Each row is a point. The ring and each string are closed loops that go straight from each point to the next, and from the last back to the first. Before rounding, they use only three directions, however many columns there are. Count how often each string passes through the ring. Passing back the other way cancels.
In the rows, zero is written as 128.

Ring (10 x 3):
[[152  86 115]
 [171 104 135]
 [180 134 156]
 [172 157 169]
 [154 169 171]
 [124 164 156]
 [107 143 131]
 [103 118 109]
 [109  95  96]
 [124  81  96]]
String:
[[107 156 128]
 [ 82 137 115]
 [ 88 104  94]
 [103  74  71]
 [130  76  79]
 [136 113 127]
 [126 104 127]
 [106  70  83]
 [103  89  76]
 [111 120 105]
 [128 131 134]
 [130 132 143]
 [130 142 133]]
Times through: 1
String, 25 rows:
[[116 112 102]
 [124 124 125]
 [128 128 137]
 [118 136 147]
 [101 161 154]
 [103 181 155]
 [122 165 146]
 [125 164 143]
 [114 173 151]
 [102 170 155]
 [109 147 150]
 [127 130 134]
 [121 126 116]
 [111 115 101]
 [125 116 121]
 [132 119 130]
 [128 102 105]
 [133 105 110]
 [133 100 109]
 [130  75  80]
 [118  57  70]
 [109  68  87]
 [106  84 102]
 [ 95  71  71]
 [101  86  69]]
Times through: 0

Ring (9 x 8):
[[160 163 138 157 146 117 172 139]
 [148 182 102 130 144  91 157 121]
 [130 176  82 110 133  84 137 105]
 [106 148  78  99 112  94 117  91]
 [ 89 105 100 106  94 122 100  92]
 [ 94  82 126 121  94 138  94 106]
 [113  78 155 142 107 148 103 127]
 [141 103 169 163 126 147 136 144]
 [157 139 158 167 140 134 165 146]]
String (22 x 8):
[[114  84 155 150 103 156 126 124]
 [107  64 163 147  98 161 105 126]
 [115 104 136 138 108 139 126 118]
 [120 119 125 130 117 123 119 118]
 [101  93 121 115 105 124  85 110]
 [ 75  79 105 102  81 132  82  88]
 [ 78 101  90 100  84 124 100  82]
 [ 77 121  68  84  88 104  95  73]
 [ 94 140  67  84 108  85  90  84]
 [118 136 105 116 121 104 114 110]
 [114 141  98 117 113 110 132 102]
 [106 149  80 105 109 102 131  90]
 [ 94 155  55  82 107  82 107  77]
 [101 138  78  93 112  91  96  92]
 [117 128 112 120 118 112 115 112]
 [108 118 113 124 104 127 127 104]
 [102 106 118 125  97 135 124 103]
 [117 117 123 128 115 123 117 115]
 [106  90 132 124 107 130  91 116]
 [ 99  54 155 131  99 148  69 124]
 [106  58 166 145 100 159  92 128]
 [115  84 155 149 104 155 123 125]]
Times through: 0
String:
[[ 99 112 109 120  97 130 124  98]
 [ 91  95 115 120  88 140 117  96]
 [ 71  53 123 109  75 147  68  94]
 [ 90  61 137 118  94 139  64 112]
 [115 101 134 129 114 128 102 120]
 [118 105 138 139 110 138 125 120]
 [114  84 154 147 104 153 121 125]
 [109  48 178 151 101 166  88 135]
 [110  61 167 148 102 160  98 130]
 [108  67 156 136 106 145  82 128]
 [112  94 136 130 111 132  99 120]
 [112 104 130 130 108 132 114 115]
 [102  98 126 129  98 139 119 107]
 [ 69  74 106 106  72 142  92  83]
 [ 74  97  88  95  82 122  91  80]
 [ 88 120  80  90  99 101  88  86]
 [119 130 113 124 118 115 123 112]
 [115 135 103 118 115 111 124 105]
 [117 137 105 120 117 111 127 107]
 [106 149  82 108 107 106 137  90]
 [ 97 157  59  88 107  86 117  79]
 [ 91 151  54  78 107  79  97  77]
 [108 132  95 108 113 104 109 101]
 [115 126 113 124 113 119 125 110]]
Times through: 4

Ring, 10 rows:
[[164 160 133 130 153 149 165 166 157 132 176 154]
 [160 164 158 130 160 147 165 171 179 131 187 148]
 [143 152 175 130 158 143 152 160 191 134 184 133]
 [117 122 166 133 143 143 128 132 175 139 158 117]
 [104 101 143 135 127 141 109 108 150 144 132 108]
 [102  90 111 136 111 131  87  82 116 147 106  99]
 [119 101  82 135 104 115  77  70  88 146  94  97]
 [134 114  72 135 106 113  85  77  82 144  98 106]
 [152 132  75 133 118 125 113 106  92 140 119 127]
 [162 147  97 132 136 142 145 141 120 135 148 148]]
String, 31 rows:
[[150 136 105 133 137 155 152 147 128 136 150 152]
 [160 139  84 133 135 163 162 153 112 135 148 166]
 [175 153  72 132 132 143 151 143 100 134 143 159]
 [166 156 102 131 133 114 121 121 119 136 142 126]
 [149 139 108 132 131 129 124 122 124 138 139 128]
 [157 151 113 131 133 113 116 117 128 137 142 119]
 [171 157  90 131 132 123 131 128 111 135 142 138]
 [166 145  80 132 134 153 156 148 107 135 145 161]
 [159 137  85 133 138 173 172 163 115 134 152 174]
 [145 134 113 133 137 151 145 142 133 137 149 145]
 [152 147 124 131 140 132 135 135 142 136 154 132]
 [173 174 141 129 154 127 151 157 161 131 177 140]
 [177 184 160 128 166 136 170 178 183 128 197 151]
 [156 159 145 130 147 122 133 139 161 134 165 125]
 [140 138 142 132 145 149 147 148 159 136 163 138]
 [135 136 159 132 153 165 164 166 178 135 177 148]
 [139 154 201 130 171 162 176 186 219 132 205 146]
 [145 164 202 129 167 131 150 163 215 132 197 124]
 [144 152 163 130 149 121 127 135 175 136 167 115]
 [135 132 137 132 138 136 128 129 150 138 150 124]
 [123 124 158 133 146 158 146 148 173 138 164 134]
 [118 129 193 132 161 169 164 170 207 136 188 140]
 [138 155 200 130 165 140 152 164 213 133 194 127]
 [148 160 178 130 158 126 140 150 191 134 182 122]
 [149 154 153 130 147 122 129 135 166 135 164 120]
 [139 137 142 132 144 148 144 145 159 136 161 136]
 [152 157 169 130 166 168 185 189 193 131 198 162]
 [166 170 164 129 169 162 188 193 190 129 202 166]
 [180 185 153 128 166 139 174 181 178 128 196 155]
 [161 160 132 130 144 121 133 136 148 134 160 128]
 [146 138 120 132 137 139 135 134 137 137 149 134]]
Times through: 3

Ring, 9 rows:
[[115 149  99 126 153 135  98 154 126 109 120  91 123  99]
 [108 157  96  89 145 125  91 138 162 142 128 120 119  64]
 [113 160 100  78 134 124  99 124 177 147 134 139 128  52]
 [127 161 113  88 116 132 127 103 172 120 148 152 157  63]
 [145 156 125 117 106 142 153 101 151  87 147 149 179  89]
 [162 149 131 140 108 144 159 119 140  80 128 141 181 106]
 [171 144 129 154 118 142 151 145 133  88 106 129 169 114]
 [164 141 122 159 132 141 136 162 124  94  96 111 153 119]
 [133 144 107 147 149 140 111 162 116  96 109  89 133 115]]
String, 26 rows:
[[147 148 118 134 128 138 131 141 139 101 117 123 153 100]
 [149 147 118 140 130 139 131 146 134  99 113 118 152 105]
 [144 145 118 154 133 146 135 144 113  76 121 102 156 122]
 [158 136 117 179 147 145 126 182  99  82  88  81 141 139]
 [149 138 110 166 153 139 112 186 109 100  86  81 128 126]
 [143 145 108 134 145 131 107 170 140 125  94 107 127  96]
 [134 147 106 129 145 133 107 160 137 118 107 105 129  96]
 [115 147  95 129 162 132  87 170 126 121 107  83 110  99]
 [ 99 150  93 123 160 138  90 149 117 101 133  78 117 102]
 [ 93 154  87 103 163 129  77 152 137 129 128  88 104  81]
 [106 156  89  84 155 119  73 156 171 166 112 115 100  55]
 [ 92 161  84  66 155 117  67 143 178 171 127 120  97  42]
 [108 161  92  66 144 116  80 140 190 176 121 138 108  38]
 [126 158 101  79 134 119  97 140 188 165 115 146 123  47]
 [128 156 107  95 130 128 112 129 169 135 127 138 138  66]
 [127 162 105  67 123 118 105 122 201 167 126 163 133  36]
 [133 157 112  98 123 130 121 123 168 127 130 144 147  69]
 [137 153 113 115 127 134 124 131 152 114 125 131 149  84]
 [144 159 119  93 109 130 136 110 180 127 134 164 162  62]
 [146 160 130 103  94 141 163  80 165  88 161 169 192  77]
 [143 156 131 127  99 151 169  83 135  55 166 146 197 104]
 [143 152 124 131 114 145 150 111 134  75 144 132 175 104]
 [142 151 121 134 120 145 144 118 131  78 139 125 169 106]
 [160 148 133 154 109 151 166 115 121  57 136 130 189 122]
 [170 145 134 160 111 148 163 131 124  67 120 129 183 123]
 [153 146 125 151 122 146 148 133 121  73 125 117 169 119]]
Times through: 0
String, 29 rows:
[[174 142 123 151 128 134 133 170 143 117  82 125 149 105]
 [186 139 130 165 123 139 146 171 135 103  79 126 160 117]
 [185 140 135 171 116 145 159 155 125  81  94 127 175 126]
 [161 146 130 157 115 149 159 128 120  64 126 123 180 123]
 [147 150 121 132 122 140 139 129 139  93 126 128 162 100]
 [156 151 122 124 117 135 139 132 156 111 117 143 161  88]
 [161 155 131 118 100 139 159 106 163  98 134 163 184  84]
 [139 160 130 109  94 147 168  71 151  68 174 160 198  88]
 [124 160 120 106 110 144 147  85 146  78 168 142 177  87]
 [129 156 114 111 123 138 130 114 149 101 143 132 157  85]
 [137 155 111 100 125 128 119 131 170 134 122 143 144  68]
 [125 164 104  57 120 116 105 115 209 173 130 171 134  27]
 [112 166 102  57 122 121 105 104 198 157 147 163 137  33]
 [108 164 104  72 123 129 113  99 176 129 157 148 145  52]
 [119 159 109  97 125 134 121 110 157 111 148 135 150  74]
 [131 156 111 100 125 131 120 123 164 124 132 140 147  71]
 [134 159 112  88 120 127 121 119 179 137 131 154 148  58]
 [135 154 114 111 123 135 128 123 154 110 132 135 153  82]
 [129 158 121 114 111 144 148  92 142  76 162 139 177  92]
 [140 158 132 123  96 152 172  73 135  50 175 149 202 103]
 [160 153 139 138  92 152 181  88 136  53 156 153 206 110]
 [157 149 135 152 104 153 172 104 120  48 147 132 196 123]
 [145 149 123 144 120 147 148 121 123  69 137 120 172 115]
 [152 149 118 128 126 134 129 144 150 114 110 131 151  92]
 [174 143 126 150 123 137 140 160 143 109  91 130 157 106]
 [185 138 129 168 126 139 144 175 132 103  77 122 158 119]
 [166 139 127 173 129 147 146 158 109  71 102 104 164 134]
 [141 147 118 146 130 145 136 135 119  76 128 108 159 116]
 [146 148 117 137 130 139 130 143 135  98 116 118 152 103]]
Times through: 4

Ring, 6 rows:
[[167 120 126  98 109 112 118  96 147 173 135 137 120 130]
 [150 109 104 134 124 124  97  53 135 146 162 100 127 111]
 [135 112 106 154 126 127  86  49 122 113 145  81 144 128]
 [137 120 118 149 109 121  94  77 127  97 120  95 153 154]
 [155 132 139 116  85 107 117 126 144 113  93 134 150 178]
 [169 135 150  87  89 102 128 142 149 154  87 157 134 174]]
String, 27 rows:
[[131 109 107 152 144 130  80  37 110 129 145  74 137 118]
 [133 105  93 166 127 132  82  31 125 106 168  72 143 112]
 [141 108  94 159 110 127  92  46 139 104 169  87 144 119]
 [150 120 123 125 112 117 104  85 134 135 125 113 137 142]
 [140 118 125 128 137 121  92  68 114 146 118  96 133 136]
 [133 103  95 156 146 133  78  21 115 135 169  69 131 100]
 [144 102  89 151 129 131  89  28 134 136 186  83 128  94]
 [155 111 103 133 108 122 104  63 147 137 165 109 131 116]
 [155 120 121 120 107 116 108  87 141 139 132 119 134 139]
 [159 122 134  98 129 114 109  91 128 180 117 126 119 134]
 [173 124 136  80 114 108 123 107 145 196 123 149 111 132]
 [182 127 136  76  91 104 134 126 163 186 125 165 116 142]
 [168 125 129 101  91 108 123 113 155 151 124 144 130 148]
 [161 128 139  99 107 109 116 113 138 157 103 136 131 156]
 [169 137 160  72 106 100 127 144 137 181  72 159 125 173]
 [180 141 165  60  89  95 139 165 151 183  68 178 124 182]
 [177 133 144  82  78 100 136 144 163 158 102 167 130 167]
 [164 126 133 103  95 109 120 114 148 147 115 139 133 154]
 [158 127 137 104 111 111 113 107 135 155 105 131 131 153]
 [170 123 123 104  85 109 124 110 162 147 136 145 130 143]
 [179 124 131  81  97 106 130 116 160 186 132 158 115 135]
 [171 121 131  84 121 111 119  96 142 198 130 142 110 125]
 [161 116 121 104 127 117 108  75 136 182 143 123 115 116]
 [157 106  99 127 123 124 101  48 143 161 178 106 119  98]
 [153 109  98 139 108 124 101  56 147 131 172 104 132 112]
 [150 114 109 135 110 121 101  68 140 129 150 106 136 127]
 [141 117 122 130 136 122  92  65 116 144 125  96 133 132]]
Times through: 4
String (24 x 14):
[[177 141 165  62  94  96 136 160 147 184  68 174 124 180]
 [166 135 159  73 117 103 123 134 130 188  74 152 121 166]
 [156 124 131 111 109 113 110  99 137 146 115 125 133 149]
 [170 121 122 104  92 110 122 104 158 154 139 142 127 137]
 [158 122 128 110 110 113 111  96 139 152 123 127 130 142]
 [159 122 135  95 132 114 109  90 127 186 116 127 117 133]
 [163 111 110 110 125 120 108  64 142 179 162 119 113 105]
 [151 119 127 112 135 118 100  76 122 167 123 111 124 130]
 [152 116 115 126 114 119 103  74 137 141 142 111 132 129]
 [149 107  95 146 112 126  97  49 143 126 174  97 134 110]
 [134 101  87 164 137 135  79  16 123 122 183  68 135  96]
 [134 113 114 144 141 127  84  49 112 134 134  82 136 126]
 [148 119 121 129 113 118 102  81 133 131 127 109 138 141]
 [146 113 102 151  98 122  99  66 145 101 155 100 147 133]
 [132 113 104 166 110 126  87  56 129  84 143  80 156 140]
 [124 119 117 165 118 125  83  66 114  80 113  76 162 158]
 [137 120 113 160  90 120  97  83 138  71 126  96 164 161]
 [140 125 120 154  78 115 103 101 144  65 112 107 168 176]
 [145 132 139 130  89 110 109 121 135  94  84 121 159 186]
 [150 131 144 111 108 110 109 116 128 133  84 126 143 172]
 [156 139 156 100  90 102 120 145 137 128  65 144 148 193]
 [167 141 156  91  72  98 132 161 154 129  69 162 147 197]
 [161 136 156  89 103 103 121 138 134 156  72 147 135 179]
 [167 140 164  74 102  99 127 150 136 171  63 159 130 183]]
Times through: 2

Ring:
[[147 136 152 135  98 146 110 128 160 174 100 103  78 122]
 [146 138 133 125 113 126 118 124 114 133 126 139 126 116]
 [138 138 117 118 130 108 126 129  76 100 144 164 166 118]
 [124 141 109 111 148  92 132 145  49  72 160 178 203 133]
 [117 144 115 110 151  91 131 157  54  72 160 170 206 148]
 [109 143 126 114 149  99 128 168  79  91 147 147 185 160]
 [105 133 133 122 141 115 127 172 110 123 124 122 146 158]
 [106 124 138 130 130 130 125 167 137 152 103 104 108 148]
 [120 122 147 137 112 147 118 153 166 181  87  89  70 135]
 [135 128 154 138 100 152 112 140 175 188  87  87  61 128]]
String:
[[124 146 129 116 137 105 124 153  85  98 146 148 174 148]
 [124 140 123 117 138 106 127 149  82 100 143 152 170 139]
 [133 155 129 111 137  98 122 145  71  82 160 162 194 147]
 [132 147 131 117 131 108 121 144  89 103 145 149 168 141]
 [124 134 120 120 135 110 128 145  86 108 136 150 158 130]
 [120 131  98 112 151  92 138 141  41  73 156 185 198 120]
 [121 133 108 115 145  99 134 144  60  87 148 170 183 126]
 [113 132  88 107 163  79 144 147  15  48 170 202 229 124]
 [121 157 113 102 158  77 131 155  29  43 183 189 242 155]
 [124 157 135 111 141  98 121 159  79  85 158 151 194 162]
 [123 142 135 120 132 114 122 154 104 116 134 134 153 148]
 [119 142 136 120 134 113 122 159 106 116 133 131 153 153]
 [103 124 117 121 147 109 134 165  90 112 127 140 154 142]
 [ 87 118 124 125 150 115 135 183 110 129 112 118 137 157]
 [ 97 122 142 131 133 132 125 179 146 158  98  93 102 159]
 [117 134 154 132 118 137 116 164 158 165 101  90  95 156]
 [122 133 138 127 124 127 121 152 127 142 115 118 120 140]
 [109 113 122 131 131 129 131 155 123 149 101 119 107 127]
 [102 105 127 137 127 140 131 161 146 173  83 100  78 127]
 [ 98 102 124 137 130 138 133 164 143 171  83 101  79 127]
 [ 96 108 139 139 126 145 127 173 166 184  77  81  67 144]
 [111 132 152 131 122 136 118 170 156 163 100  90  97 159]
 [122 140 146 125 124 125 117 158 131 139 119 113 125 152]
 [117 130 127 124 133 118 127 153 106 125 123 133 138 137]
 [ 98 130 119 117 153 102 134 174  81  99 137 143 173 155]
 [100 151 124 106 163  84 131 182  56  64 165 158 221 178]
 [118 158 133 108 148  92 123 166  69  74 164 155 208 170]]
Times through: 4
String (32 x 14):
[[124 151 133 114 139 102 122 156  84  93 151 148 183 156]
 [121 140 131 119 135 112 124 154  98 112 135 138 157 146]
 [106 129 113 117 150 102 135 162  73  96 139 153 174 142]
 [ 95 131 114 114 159  96 137 177  69  88 143 151 187 158]
 [ 94 138 129 116 155 102 130 185  90 100 138 132 176 173]
 [106 145 146 120 139 114 120 179 118 121 130 114 152 176]
 [122 144 146 123 127 121 117 160 125 131 125 117 136 157]
 [115 130 127 124 135 117 127 157 106 125 123 131 140 140]
 [ 98 121 117 122 149 110 135 170  93 116 123 135 151 145]
 [ 88 125 120 119 157 104 136 185  88 106 129 133 166 163]
 [101 148 143 116 147 106 123 185 104 106 139 122 172 183]
 [115 154 147 116 138 108 118 172 107 107 142 125 169 176]
 [120 140 133 120 134 113 123 156 102 116 133 134 152 147]
 [111 128 112 118 146 104 134 156  75 100 137 154 169 135]
 [108 133 103 111 158  89 138 158  45  71 156 175 205 139]
 [115 145  99 103 164  75 138 154  18  42 179 197 241 142]
 [129 153 114 106 148  85 129 144  40  58 174 185 222 141]
 [134 148 128 115 132 105 122 141  81  96 150 156 176 138]
 [129 138 126 121 130 114 124 142  95 114 134 145 152 132]
 [124 125 106 120 138 108 134 136  71 103 136 165 161 112]
 [136 125  98 119 134 106 135 119  58  95 142 180 166  95]
 [154 139 119 121 117 116 122 111  85 112 140 164 149 101]
 [152 147 138 124 110 124 114 121 113 128 132 140 133 120]
 [138 142 139 124 117 124 117 137 118 131 127 130 131 133]
 [129 130 123 124 127 119 126 139 100 124 126 142 138 122]
 [135 129 115 122 127 115 128 127  86 115 132 157 146 109]
 [141 132 107 119 129 108 130 119  67  99 143 175 164 101]
 [130 127 102 118 138 103 135 129  59  93 144 176 172 107]
 [125 132 121 121 132 113 127 143  92 114 132 146 150 128]
 [137 152 139 118 125 112 117 143 100 109 143 141 161 145]
 [129 151 118 109 144  92 127 145  55  71 165 174 206 141]
 [121 152 114 105 154  83 130 153  39  55 174 182 227 150]]
Times through: 4

Ring, 9 rows:
[[116  80  99 129 106 141 168 129 158 146 131 130 132 112]
 [116 104 106 136 102 142 167 136 154 149 126 135 137 120]
 [128 142 131 121 109 133 141 139 137 137 115 128 135 128]
 [140 166 152 103 123 122 110 134 114 121 114 119 126 132]
 [143 176 158 101 130 117  92 129  98 116 123 120 120 137]
 [141 171 153 105 134 115  85 124  89 115 136 124 115 139]
 [137 130 135 103 135 119  97 115 101 116 145 121 111 127]
 [134  92 121  97 132 123 117 110 122 119 142 114 112 114]
 [126  64 105 103 122 132 146 114 147 128 136 114 119 104]]
String:
[[119  68 100 117 106 142 175 128 170 143 120 120 134 104]
 [129 117 124 114 118 130 134 127 132 131 128 124 125 121]
 [127 102 119 110 112 134 152 130 151 134 117 118 131 113]
 [129 106 123 108 108 136 158 135 158 135 107 116 135 112]
 [135 115 132  99 119 128 135 128 139 125 115 113 127 115]
 [119 157 124 147 107 135 136 141 121 146 134 147 134 141]
 [123 181 137 145 106 133 131 147 117 145 125 146 137 146]
 [126 155 132 131 115 130 124 135 116 137 132 137 129 137]
 [138 146 144 102 124 123 114 129 119 122 120 118 124 127]
 [127 176 139 135 117 127 111 137 102 135 136 142 127 146]
 [140 202 162 115 128 117  83 134  84 120 129 131 121 150]
 [157 197 180  77 145 104  58 123  76  97 121 107 111 140]
 [150 145 157  77 140 112  88 118 104 104 122 103 112 123]
 [130 134 130 116 122 127 120 126 118 129 134 127 123 128]
 [129 174 139 133 129 121  89 125  81 128 155 144 116 149]
 [144 145 147  93 147 110  70 108  79 105 153 118 102 133]
 [150  98 142  64 150 110  86 100 106  96 137  95 101 109]
 [134 111 128 101 129 124 117 117 121 121 135 117 117 119]
 [119 132 116 140 117 132 127 127 113 140 151 144 123 135]
 [128  64 106 100 130 127 131 106 133 123 147 115 112 106]
 [144   7 110  47 140 122 140  94 164 102 121  75 107  73]
 [134  76 118  89 126 127 137 115 144 121 125 106 119 104]
 [119 116 112 135 113 135 141 128 129 141 141 138 127 127]
 [110  85  93 144 104 143 167 129 150 152 143 141 132 119]
 [112  39  83 124 101 147 193 126 183 150 126 123 135  97]]
Times through: 4
String, 25 rows:
[[149 112 144  71 148 110  84 104 101  99 138 100 103 115]
 [140 104 133  86 134 120 111 113 121 113 131 107 113 114]
 [125 123 121 124 122 128 122 123 116 132 144 133 121 129]
 [119 109 108 135 120 132 128 120 117 138 156 140 119 129]
 [122 126 118 132 116 132 131 128 121 138 142 137 125 130]
 [137  58 116  78 129 126 138 109 150 116 124  98 116  96]
 [131  26 101  80 125 132 158 107 168 121 124  96 118  85]
 [109  59  84 138 105 145 176 124 161 151 143 136 130 110]
 [110 111  99 153 103 142 158 133 138 154 145 149 133 129]
 [108 104  96 154 100 145 168 136 147 157 141 148 136 126]
 [106  70  85 147  90 152 200 139 181 162 124 138 144 110]
 [121  82 107 116 103 142 176 134 171 143 111 120 137 107]
 [127 117 123 116 114 132 141 130 138 134 124 124 129 121]
 [121 140 121 138 110 134 137 135 125 143 135 141 131 134]
 [118 162 125 150  99 139 150 149 133 152 122 147 142 140]
 [138 153 147 102 113 128 133 141 137 127  99 115 135 125]
 [127 179 140 136 110 130 124 144 114 139 124 141 134 144]
 [131 138 132 115 120 127 123 129 121 129 128 126 125 128]
 [152 144 160  70 134 115 100 124 119 105 105  97 119 118]
 [159 189 181  69 141 107  72 127  93  98 106 100 116 133]
 [139 199 159 118 129 117  83 133  83 121 134 134 120 150]
 [150 200 172  95 141 108  62 124  72 105 132 120 112 146]
 [152 156 161  77 144 109  76 116  92 101 127 105 109 128]
 [146 130 147  81 138 115  96 115 109 107 127 105 112 120]
 [149 142 153  80 148 108  70 108  85 100 142 108 103 127]]
Times through: 0

Ring, 10 rows:
[[ 60 105 126  97 109 169 141 163 154 144 120 161 127 158]
 [ 94 101 103  95  72 158 113 136 161 146 130 127 148 164]
 [131 109  95 108  65 144  96 108 151 146 131  95 158 155]
 [151 119  98 122  75 136  92  94 138 146 128  80 159 143]
 [164 136 117 143 109 128 101  83 117 143 116  76 144 119]
 [155 145 139 151 140 128 121  86 108 140 105  91 123 103]
 [125 145 161 148 168 137 149 105 109 137  96 125  99  97]
 [ 93 138 168 137 175 149 164 130 117 137  95 152  90 105]
 [ 66 127 161 123 165 162 166 154 129 139 100 170  96 123]
 [ 54 112 141 105 134 170 154 167 145 143 112 171 114 147]]
String, 32 rows:
[[179 129  84 138  72 128  69  80 120 149 132  47 180 142]
 [157 127  98 133  86 135  87  95 124 147 127  72 164 140]
 [122 125 121 127 113 145 117 117 128 144 117 109 138 134]
 [158 130 100 138  94 134  88  96 118 147 125  70 164 137]
 [174 135 100 144  92 127  83  81 115 146 124  58 165 130]
 [187 139 109 147  97 120  88  65 115 143 119  55 153 117]
 [198 152 114 166 119 116  86  61  93 144 115  44 155 106]
 [168 151 128 163 141 127 106  85  94 143 109  72 141 107]
 [131 138 135 143 138 139 125 108 113 142 109 107 127 117]
 [122 132 140 133 134 141 133 110 125 140 108 119 118 118]
 [123 147 157 152 170 140 144 112 103 139  98 122 107 101]
 [109 155 182 159 204 141 168 118  95 135  86 143  82  85]
 [ 88 150 193 150 211 147 185 129 105 133  82 166  67  84]
 [ 85 135 177 130 176 150 176 129 127 134  91 166  76 101]
 [103 125 141 122 131 149 141 123 134 140 108 135 114 125]
 [ 98 126 139 125 135 152 138 132 129 142 110 135 119 129]
 [ 93 125 144 123 138 153 144 133 132 141 108 142 113 127]
 [ 89 124 150 119 140 153 152 132 137 139 105 150 104 124]
 [ 63 126 170 119 168 160 176 150 135 137  96 179  83 117]
 [ 44 133 184 129 199 168 189 171 120 137  90 195  76 113]
 [ 79 130 170 124 166 153 172 135 132 136  95 167  83 110]
 [ 98 129 153 126 147 149 152 125 130 138 103 144 102 117]
 [105 130 145 129 141 148 142 124 126 140 106 134 113 121]
 [108 143 159 145 171 145 151 123 109 139  98 134 103 106]
 [131 155 171 161 188 134 153 102  95 136  90 122  93  85]
 [159 158 166 165 176 122 143  76  95 135  91 101  96  77]
 [174 159 148 170 161 120 122  71  90 139  99  79 118  86]
 [178 155 128 169 143 122 102  78  88 143 108  64 142 102]
 [141 134 124 139 121 137 113 102 118 143 114  95 137 123]
 [132 127 126 128 113 139 120 104 130 142 114 106 131 126]
 [161 127 115 129  91 127 104  77 134 141 118  82 139 123]
 [184 128  94 135  72 122  78  67 128 145 127  52 165 131]]
Times through: 0
